Each wall is flat, endless, passes through zero and stands at right angles to its row. A trip goes straight from one point to another. Which walls does it cross, in order?

Walls:
(1): [-0.5,  4.6]
(2): [1.9, 2.6]
(3): [-1.2,  8.6]
(4): [-4.1, -5.0]
(5): [-3.9,  5.1]
Trips:
[-4.4,  6.2] to [-5.3,  0.6] -> 4, 2
[ 0.1, -4.1] to [-1.0, -3.0] -> none

Walls:
(1): [ 0.4, -2.5,  2.4,  1.4, -8.9,  2.6,  5.5, -2.0, -1.2, -0.5, -5.1]
(2): [ 2.8, -2.6, -2.1,  5.9, -0.2,  1.7, -1.2, -3.2,  3.3, -5.6,  0.9]
(3): [-6.5, -1.4,  3.0, -1.9, -2.7,  2.1,  4.1, -0.8, -3.5, -4.5, -8.1]
(4): [-0.2,  2.9, -2.9,  2.3,  0.5, -5.2,  1.1, -3.0, -4.7,  1.0, -5.5]
Trips:
[ 4.8, -3.1,  1.7,  4.0,  2.5,  2.0,  1.6,  3.7,  9.1, -2.4,  0.0] to [ 3.5, -2.2,  1.6, -4.8, -0.5,  4.9,  5.1,  0.1, -2.0,  2.0, -1.3] -> 1, 3, 2
[ 2.3,  3.8, -8.5,  0.7,  7.5,  6.2, -0.2,  5.5, -5.7,  0.7, -2.7] to [ 1.6,  1.8,  2.0, -6.7, -0.2, -1.6, -0.7, -0.8,  6.5, -5.8, 11.2] -> 4, 2
[-10.3,   5.9,  -0.2,   0.4,   4.2,  -8.0,  -6.5,   4.4,   5.8,  -5.9,
   1.3] to [-5.7, -2.4,  2.6,  5.6,  7.0, -3.5, -1.4, -7.6, -2.2, -2.6, -6.0] -> 3, 2
[ 0.4,  4.0,  0.6,  4.3, -8.9, -1.2,  3.3,  3.5,  1.9, -2.4,  4.5] to [ 6.0, -2.1,  4.3, -3.7,  1.3, -1.8,  4.1, -3.3, -4.6,  5.1, -1.0] -> 2, 4
[ 2.8,  1.9,  0.2,  0.6,  3.2,  0.5, -4.6, -8.4,  3.3,  1.2, -6.2] to [-2.9,  0.3, -4.2,  1.1,  1.5,  2.0, -7.6,  2.4, -2.7,  1.7, 12.4] -> 4

Walls:
(1): [ 1.3,  5.1, -0.3, -3.0, -3.1, -6.9, -1.4, -7.0, -1.5, -0.5, -4.3,  4.9,
  4.2, -0.5, -3.2,  1.9, -2.5, -1.7, -4.1,  3.2, -0.2,  0.3,  6.3, -4.1,
 -5.2, -6.1,  1.9,  4.4, -0.3,  7.6,  3.0,  3.4]
(2): [-0.8,  5.6,  1.3,  1.7, -3.6, -3.4, -0.5,  1.7,  1.6,  7.3,  3.9,  2.0,
  1.6,  0.2,  0.6, -5.8,  4.1,  3.8,  0.6,  2.6, -1.1,  0.9,  2.2, -4.3,
  1.6, -2.0, -3.2, -1.6, -2.3,  0.3, -2.9, -1.1]
(3): [ 0.4, -1.5, -0.4, -8.9,  8.5, -2.9, -1.7,  3.5, -3.8, -1.5, -3.8, -2.4,
 -5.1, -2.3, -4.2,  4.3,  3.3, -7.6, -6.7, -1.0,  2.7, -1.3,  1.5,  3.6,
 -1.2,  5.6,  0.0, -1.7, -0.4, -4.4, -0.5, -1.6]
(4): [-3.1,  2.4,  0.1,  0.7,  4.2, -3.3, -4.3, -3.6, -0.9,  5.9,  1.3, -2.7,
  0.8,  2.8,  7.9,  1.4,  2.3, -8.2, -5.6, -1.1,  1.9,  0.6,  7.6, -3.9,
 -3.4,  1.9, -1.5, -3.2, -2.2, -5.7,  3.8,  0.2]
(5): [-0.5,  1.9, -0.1, -1.9, -2.3,  6.9,  0.4,  1.8, -0.8, -0.9, -4.8,  3.7,
 -2.6,  2.3,  2.0, -7.3,  1.1, -1.5,  0.1,  1.1,  4.9, -4.0,  0.6,  3.1,
  1.8, -0.4, -5.6,  1.5, -0.2,  8.0, -3.3, -0.8]
(6): [-0.4,  0.0,  3.8,  1.1, -1.0,  3.2,  7.4, -7.2, -3.8, -0.5,  2.8, -1.6,
  0.4,  1.6,  4.2, -2.7, -1.6,  2.2, -8.4,  4.8,  0.4,  2.7,  0.3, -2.2,
 -1.2,  2.8, -2.9,  1.0, -1.3, -7.1,  0.6, -0.8]
Trips:
[ 2.4,  1.3, -1.8,  2.9,  0.7, -2.8, -0.3,  0.8,  6.9,  8.2,  3.4,  0.8,
  5.6, -2.8, -4.9, -3.6, -6.8,  1.4,  2.5,  2.0, -4.6, -2.9, -2.3,  2.5,
  2.4,  3.5, -3.6,  0.2, -2.2, -6.7, -0.1,  9.3] to [-7.7,  8.4, -0.2, -1.1,  2.3,  2.8, -3.9,  1.5,  8.7, -1.1,  2.6, -2.9,
  0.6, -5.1, -1.4,  1.8, -1.5, -1.1,  1.5,  0.5,  6.4, -3.2,  3.1,  6.9,
 -2.6, -3.8, -1.1, -3.7, -1.4, -2.9, -0.1,  3.1] -> 4, 3, 5
[ 1.9, -4.8,  0.4,  2.0,  4.1,  3.3,  5.6, -1.2, -1.0, -1.0,  1.3,  3.9,
 -3.3,  0.2,  0.2, -4.4, -5.2,  4.7, -5.9, -3.8, -9.6, -2.1,  1.0,  9.6,
 -0.4,  4.3, -5.5, -1.6,  1.9, -3.8, -1.3,  0.0] to [ 5.5, -2.9, -0.3,  3.3, 14.5, -7.5, -4.2,  4.4,  5.3,  6.2, -2.6, -5.8,
 -0.5, -3.7, -3.2, -3.2, -1.1,  3.1,  4.5, -5.6,  2.0, -0.1,  7.4,  6.7,
  3.9, -2.7,  0.1,  1.2,  3.1, -2.6, -4.4,  1.2] -> 5, 6, 4, 2
[ 7.7, -1.4,  1.0,  1.3,  1.3,  0.1, -1.4,  6.8,  0.1, -0.3, -0.5,  5.3,
  2.5,  4.8, -2.8, -3.4,  3.1,  4.3,  6.2,  1.0, -0.4, -7.1, -4.3,  2.3,
 -3.7,  4.2,  1.1,  3.7,  3.1,  1.7,  2.9, -4.5] to [-0.5,  0.9,  3.3,  0.7,  6.0,  3.3, -4.7,  0.2,  4.2, -2.9,  7.4,  3.0,
 -2.4, -6.0,  2.2,  5.2,  2.7,  0.0, -4.5, -0.7,  4.1,  0.2,  1.4,  3.7,
  0.1,  7.0, -0.8, -0.2,  1.6, -4.8,  1.2, -2.6] -> 2, 3, 5, 4, 6
[  1.4,   2.9,   7.6,  -4.6,   2.0,   1.6,   4.7,   2.8,   7.1,   1.5,
   4.0,   0.2, -10.2,   4.7,   4.1,  -1.2,   2.5,  -3.3,  -6.2,   1.7,
  -3.7,  -3.2,   0.3,  -0.6,   0.5,   5.6,  -3.1,   3.0,  -0.7,  -2.5,
   8.6,   0.4] to [-0.7, -3.3, -4.5,  1.8, -4.9,  0.2,  6.1,  5.5,  0.8,  2.8, -5.4, -4.0,
 -2.7, -1.6, -2.9,  2.8,  0.6,  0.4, -7.3,  0.1, -2.8,  1.7, -7.1,  5.2,
  1.0,  4.8, -3.5, -3.8,  1.2,  1.7, -4.2, -0.6] -> 2, 4
[-2.8, -5.9,  4.3,  5.6, -1.8,  3.1,  3.6, -2.7,  1.4, -2.3,  5.3, -1.9,
  1.0,  3.8,  1.6,  1.6,  6.5, -0.3, -0.2, -1.5, -1.1,  9.6,  1.5,  8.4,
 -3.0,  0.4, -1.6, -4.8, -1.6,  4.4,  0.2,  0.4] to [ 2.7, -1.9, -0.7,  4.9, -4.5, -4.7,  1.1,  3.5, -2.4, -3.6, -3.8,  0.8,
 -0.4, -1.9,  5.1, -3.9, -0.3,  0.0, -3.5,  1.4,  3.3,  0.1, -5.8,  0.4,
 -5.0, -2.5, -2.3, -1.1,  1.3, -1.0,  3.9, -3.3] -> 5, 4, 1
[ 4.6, -2.8, -7.6, -3.0,  3.1,  2.5,  0.2, -8.0,  0.4,  4.9,  4.4,  3.0,
  1.3,  0.6,  8.8,  3.6,  7.2,  5.6, -0.9,  0.3,  2.0, -3.2,  3.9,  2.3,
 -1.5, -8.1, -3.9,  3.9, -7.1,  3.2,  2.8,  1.2] to [-2.2,  5.3, -1.4, -2.1, -1.3,  0.4, -5.6,  5.3, -0.7,  3.9,  4.9, -1.4,
 -1.8, -9.3, -1.4, -0.1, -2.8,  2.5, -4.7, -4.8,  6.4,  0.1,  4.6, -1.3,
 -9.7, -6.6,  2.6, -4.8, -3.6,  0.6, -2.4, -4.0] -> 6, 3, 5
[ 3.3, -1.4, -8.3,  3.4,  5.5,  3.3, -1.7,  2.2,  6.7, -3.4,  0.4,  1.4,
 -2.7,  4.2, -0.1,  6.3,  3.0,  1.1, -1.0,  0.9,  1.7,  0.2,  8.4,  0.1,
  0.4, -1.8,  3.7, -0.7, -1.2,  3.2, -3.7,  0.7] to [ -5.1,  -0.8,  -1.8,   6.9,   0.7,   0.9,  -4.3,   1.0,   0.5,  -6.7,
   6.6,  -9.4,   1.4,  -3.3,   2.4,   2.5,  -4.4,  -3.8,   7.3,  -3.0,
   2.8,  -0.2,   2.8,  -0.7,   0.6,  -0.5, -10.5,   1.8,  -2.3,   3.3,
   2.5,  -3.9] -> 1, 3

Walls:
(1): [ 3.0, -2.0,  2.6,  2.3,  8.0,  0.8, -5.7, -4.8, -1.5,  0.5,  2.7, -3.5,
 -1.2,  7.2, -1.0,  3.6, -1.9,  2.0,  1.9, -5.4,  3.0,  3.2, -5.2, -2.8,
 -0.6,  5.7,  0.8,  1.7, -1.5, -3.6, -1.6,  8.7,  2.0,  3.7,  2.6, -0.3,
 -1.6, -3.5, -3.5, -4.0,  5.9,  0.9,  0.2, -2.8, -3.0, -2.4, 10.1,  3.1]
(2): [-3.6, -1.9,  1.0, -1.1, -1.6,  3.2, -0.9,  5.8,  3.6, -2.0,  6.4,  0.0,
 -3.4, -1.2,  1.4,  1.5,  2.9, -0.6,  1.0,  3.2,  4.9,  1.6,  2.1, -0.9,
  0.6, -4.0,  1.2, -1.5, -2.5, -3.7,  2.5, -4.9, -7.0, -7.3,  2.4,  7.9,
  4.8,  8.9, -1.4,  1.5, -3.2,  3.9, -1.3,  1.2, -1.3, -0.8,  0.6, -2.4]
(3): [-2.1,  4.4, -1.4, -5.6,  1.4,  3.8,  3.2,  9.6,  3.6,  0.4, -2.3, -0.4,
 -3.8,  3.9, -4.4, -3.6, -2.5,  4.0,  6.3, -0.8, -2.2,  4.2, -1.4, -2.1,
  3.3,  0.2,  1.0, -3.4, -0.8, -2.2,  0.3,  1.7,  0.3,  3.8, -2.1, -4.4,
 -0.8, -3.2,  1.6,  0.0,  4.2, -3.5,  4.5, -9.0, -5.8,  2.8,  1.7, -3.9]
(4): [-3.3, -2.8,  1.0,  1.4, -0.4, -6.3,  3.6,  3.3, -4.7, -3.1,  4.8,  4.5,
  3.3,  0.8,  3.7,  2.9, -7.0,  2.0, -1.6,  8.4,  6.8, -5.1, -3.5,  0.9,
 -0.3, -5.0, -0.9,  3.9,  1.0,  0.5, -1.8, -2.5,  3.2,  3.1,  3.0,  0.6,
  4.2,  0.4,  8.0, -1.6,  4.7, -0.4,  2.6, -2.2, -0.6, -3.5, -2.6, -1.8]
(5): [ -0.1,  -2.7,  -4.3,  -3.1,   4.8,   0.4,  -0.3,   6.3,  -1.1,   2.6,
  -1.5,   6.9,  -2.1,  -3.3,  -3.8,  -7.0,  -6.3,  -2.3,  -1.3,  -3.7,
  -0.1,  -1.7,  -1.6,  -0.1,  -4.0,  -0.2,   5.9,  -3.6,  -0.3,   1.6,
   2.4,   4.5,   3.7,  -4.9,   0.4,   4.0,   2.7,  -4.0,   1.9, -13.9,
   1.8,   2.0,   6.4,  -2.5,  -4.6,  -1.8,  -2.8,  -0.7]
(6): [-3.1,  1.1,  1.1, -5.4,  3.1, -2.9, 11.5,  0.3,  0.6, -7.8,  2.9,  1.2,
  3.9,  3.6,  1.5,  4.0, -6.3, -0.7,  0.7, -7.8, -5.4, -3.1,  5.2, -1.1,
 -0.9, -2.1, -2.6,  3.9,  0.7,  8.8, -0.4,  1.5,  1.0,  4.1,  1.1,  0.7,
 -0.1,  0.9,  5.7, -2.5,  1.9,  4.9, -0.6, -0.1, -7.1,  2.0, -0.2,  5.9]
(7): [ -1.7,  -3.6,  -1.9,  -4.9,   1.2,   1.3,   3.5,  -3.8,   1.9,   2.4,
   0.7,  -0.1,  -0.8,  -1.3,  -3.5,  -0.9,   0.8,  -2.0,  -1.4,   2.2,
   0.1,   4.2,   0.3,  -2.2,   4.0,  -2.3,  -0.6,  -2.0,  -0.7,   6.5,
  -3.0,   2.6,   1.6,  -0.4,   2.7,  -3.4,  -5.0,  -0.4,  -3.1,   2.0,
  -5.7,   0.5,  -5.7, -10.4,   0.8,   5.8,  -1.7,  -0.7]
(8): [-8.1,  1.0,  0.1, -1.2, -0.9, -5.9, -9.2, 10.0,  2.1, -3.2,  2.4,  7.7,
 -0.8, -6.5,  6.7, -3.7,  2.8, -0.8,  1.6,  1.7,  4.4,  3.2, -1.9, -1.4,
 -1.4,  0.7,  1.1,  1.5, -5.5,  3.8,  8.4,  1.4,  0.8, -3.7,  0.2,  6.6,
  2.9, -7.2,  3.1, -5.1,  3.0,  0.2,  4.6,  0.3, -2.4, -0.7, -3.5,  0.1]
(9): [ 0.5, -2.7, -4.0, -6.7, -3.7,  5.9,  2.5,  3.5, -6.2,  2.7,  6.0,  2.6,
  2.5, -1.0,  4.0,  0.7,  2.1,  5.0,  4.1, -7.7, -1.0, -0.7, -3.8,  3.2,
  3.7, -2.1, -0.3, -1.1,  0.7,  6.6,  2.0, -6.1,  2.2, -2.3,  2.0, -2.6,
  1.5, -0.9, -0.5,  4.8,  0.0, -1.6,  1.2,  0.0, -9.3,  9.4, -2.1,  1.0]
Trips:
[ 0.1,  2.2, -6.4,  2.8, -1.6,  5.0, -4.2,  1.8, -4.1,  7.1, -2.4, -7.2,
  1.7,  2.8, -0.2,  4.4,  0.5, -0.1, -4.1, -0.9,  8.1,  3.9,  1.4, -4.4,
 -2.1,  2.0,  0.0,  1.5, -0.1, -0.8,  0.2,  4.5, -2.4, -2.0, -2.3, -5.6,
 -2.6,  2.2, -3.4,  0.5, -2.5,  6.2, -2.9, -4.3,  2.0,  1.8,  5.4,  0.4] to [-1.6,  0.9,  1.0, -6.0, -3.5, -1.1, -4.7, -1.9,  4.4,  1.8, -2.2,  0.3,
 -0.8, -0.7, -6.7,  6.6, -1.1, -4.8, -1.3,  7.0, -0.3, -1.7,  0.5,  3.3,
  6.3, -1.8,  4.1,  2.9,  1.8,  2.2,  4.5, -2.1, -1.0, -9.1, -3.9,  0.7,
  1.1,  1.8,  3.2, -2.1,  4.0,  6.1,  2.5, -1.2,  5.4,  3.3, -5.5,  2.6] -> 1, 8, 5, 4
[ -0.7,   7.0,   0.5,  -3.8,  -4.5,  -4.2,   2.2,   5.1,   1.0,   0.6,
 -10.5,  -4.6,  -5.1,   1.6,   6.1,  -4.6,   0.9,   0.6,   4.1,  -7.3,
  -2.4,  -8.7,  -0.2,   4.1,  -3.7,   4.2,   1.1,   4.3,   3.5,   6.4,
   3.1,   0.9,  -1.0,  -2.1,  -0.7,  -1.6,  -8.1,   5.3,   3.9,   3.0,
  -0.3,  -3.0,   0.0,   2.7,   2.8,  -3.0,   5.1,   3.4] to [-1.4,  3.1,  1.0,  4.8,  4.2,  7.1, -0.4,  3.9,  1.0,  5.8,  0.2, -3.0,
 -0.4, -9.6,  2.5, -2.7, -4.3, -1.2,  2.4,  3.9, -4.2,  3.5,  3.1, -3.5,
  2.3, -3.5, -1.2, -5.4, -3.9, -2.7,  8.7,  5.5,  7.9, -4.9, -0.3,  2.6,
  5.3, -4.9, -6.7,  5.1, -0.6,  4.1,  0.7, -0.5, -3.2,  4.4,  4.1,  9.5] -> 8, 5, 6, 2, 1, 7
[-0.1,  0.0, -2.6, -6.9, -0.1,  0.4,  2.1,  4.2,  1.9, -6.1, -0.1,  0.7,
 -4.9, -5.8, -2.7, -1.3,  1.9,  0.2, -1.0,  4.5, -2.0,  4.3, -2.2, -3.2,
 -2.6,  2.9,  8.7,  0.7, -2.3, -5.2,  4.9, -6.9,  8.0, -3.0,  0.2,  2.8,
  1.0, -3.0, -0.5,  7.9,  0.3,  2.7, -1.0,  0.5, -2.9,  2.7,  1.8,  1.4] to [ 3.5, -2.9,  0.9, -7.7,  4.6,  2.2,  5.4,  6.9,  0.9,  0.2,  1.6, -0.6,
 -4.5, -6.4, -0.8,  5.1,  1.9, -2.1, -0.5, -0.1,  0.6, -1.9,  3.8, -3.4,
 -1.5, -3.3,  0.0,  2.7,  3.1,  5.5, -5.9,  4.8, -2.7,  3.0,  1.2, -0.7,
 -1.8,  0.8,  2.1, -1.2,  1.0,  3.1, -0.5, -5.7,  1.6, -5.8, -4.0, -1.7] -> 6, 4, 9, 8
[-4.2,  2.1,  2.1,  1.6, -6.8, -2.2, -8.7, -3.2, -0.1, -0.2,  3.8,  0.3,
  3.2, -1.6, -2.0, -7.6,  3.9, -1.8, -5.4,  2.6, -0.8,  8.4, -4.6, -2.2,
  3.1, -0.1,  5.3, -4.6, -0.9, -1.4, -5.7,  2.1,  0.5,  1.3, -1.8,  2.0,
  1.2, -4.7,  4.4,  3.7,  1.0,  1.2,  3.0,  3.6,  4.5,  0.3, -2.7,  2.6] to [-2.0, -4.2, -1.3, -9.6,  1.4, -3.1, -6.4,  6.5,  2.2, -2.4, -4.5,  5.4,
  1.9, -0.6,  3.1,  4.0,  3.7, -1.0, -0.7,  2.8,  5.2, -0.1,  1.7, -3.5,
  1.7, -6.7, -0.5,  2.9,  2.8, -7.5, -2.1, -6.7,  4.0,  7.1, -6.0,  3.0,
  0.4,  4.3, -2.1,  2.3, -1.6,  0.1,  2.2, -3.8,  0.5,  6.2,  2.4,  6.0] -> 2, 4, 7, 3, 9
